Each wall is flat, endless, passes through zero and stands at right angles to its row. A trip goes straight from one point to another. List the walls that it crosses, first one first.
(in the rows, 128 means zero)

Walls:
(1): [105 146]
(2): [102 117]
(3): [106   7]
(4): [140  94]
(5): [114 160]
(6): [155 134]
Trips:
[159 126] to [116 165] -> 4, 5, 1, 6
[140 124] to [167 111] -> none
[150 151] to [170  90] -> 5, 4, 3

Walls:
(1): [116 133 176 150 180 124 116 121 172]
(2): [170 131 148 150 105 158  92 142 131]
(3): [118 162 124 119 185 119  76 132 209]
(4): [167 137 182 114 165 155 181 128 162]
(5): [124 106 132 180 125  93 123 158 128]
(6): [ 88 111 113 127 143  83 134  56 141]
(7): [105  69  91 153 125 124 150 123  97]
(8): [ 49 111 105 101 168 190  78 118 186]
Trips:
[112 126  84 112 141 141  60 113  98] to [175 189 153  71 131 124  52 169  92] -> 7, 6, 8
[179 136  97 125 140 128  95 151 148] to [123  79 114 197 135 137  88 189 156] -> 8, 1, 7
[ 62 137 138 149 155  90 152  97 110] to [165 102  81 107 101 121 138 129 129] -> 8, 1, 5, 6, 2
[146 142 122 111 154 185 163 154 143] to [162  69  80 152 148  99 138 129 219] -> 7, 5, 2, 6
[183 136  95 126 123 160 177 164  89] to [122 158 131 146  65 121 143 168 115] -> 5, 4, 7
[ 92 167 101 106 108 180 141 143  67] to [111 161  98 163 113  39 135 140  71] -> 8, 5, 6
[123  97  82 166 124 135  81 137  93] to [123 117 152 182 132 115 122 146 152] -> 1, 3, 8, 4

Walls:
(1): [ 49  82  99 148 104 137 140 136 136 176 124 141  90 158  91 140 199 127]
(2): [145 133 140 122 112 161 122 143 180  92 177  74  65 113  73 205 122 121]
(3): [124 139 114  77  95  83  99 149 109 145 102 146 120 100  84 169 193 140]
(4): [224 164 141 145 138 104  84 138 176 128 120 165 143  88 100 113 129  85]
(5): [179 181 142 127 137 128  77  86 134  97 146 126 170 101 140 196 106 121]
(6): [ 98 148  74 130 170 125 144 109 127  98 116 141 132 110 125 114 183 103]
(7): [207 145 168 147  92  81 173 144 178 116 162  74 196  74 109 106 105  87]
(8): [156  79 174 114 135 162 133 171 147  82 115  85 100 117 122  97 112  20]
Trips:
[ 71 111 115 199 165 112 115  76 146 178 182 131 140  88 144 121 175 164] to [171  49 122 141 140 188 151 143 184 152 118 188  71 121 129 134  17 135] -> 6, 2, 4, 8, 1
[108  72  61 149  96 144 173 153 150 142 107 139 127 197 159 121 142 107] to [ 96 109  75 112  75 103 173 148 107 169 158 100 141 188  96 108 157 138] -> 8, 3
[ 75  99 147  74 115 139 112 124  85 119  99 133 145  83 152  85 150 190] to [175 108 138 160  96 132  86  89  52 153 127 110 120 136 158 177 179 158] -> 6, 5
[159 144 105 175 163 110  93 161 157  74 136 132 148 118 153 187 139 120] to [ 87  89 205 144  77 164 123 169 118 111 169 118 142 138 113  57  97 130] -> 6, 5, 4, 1, 2
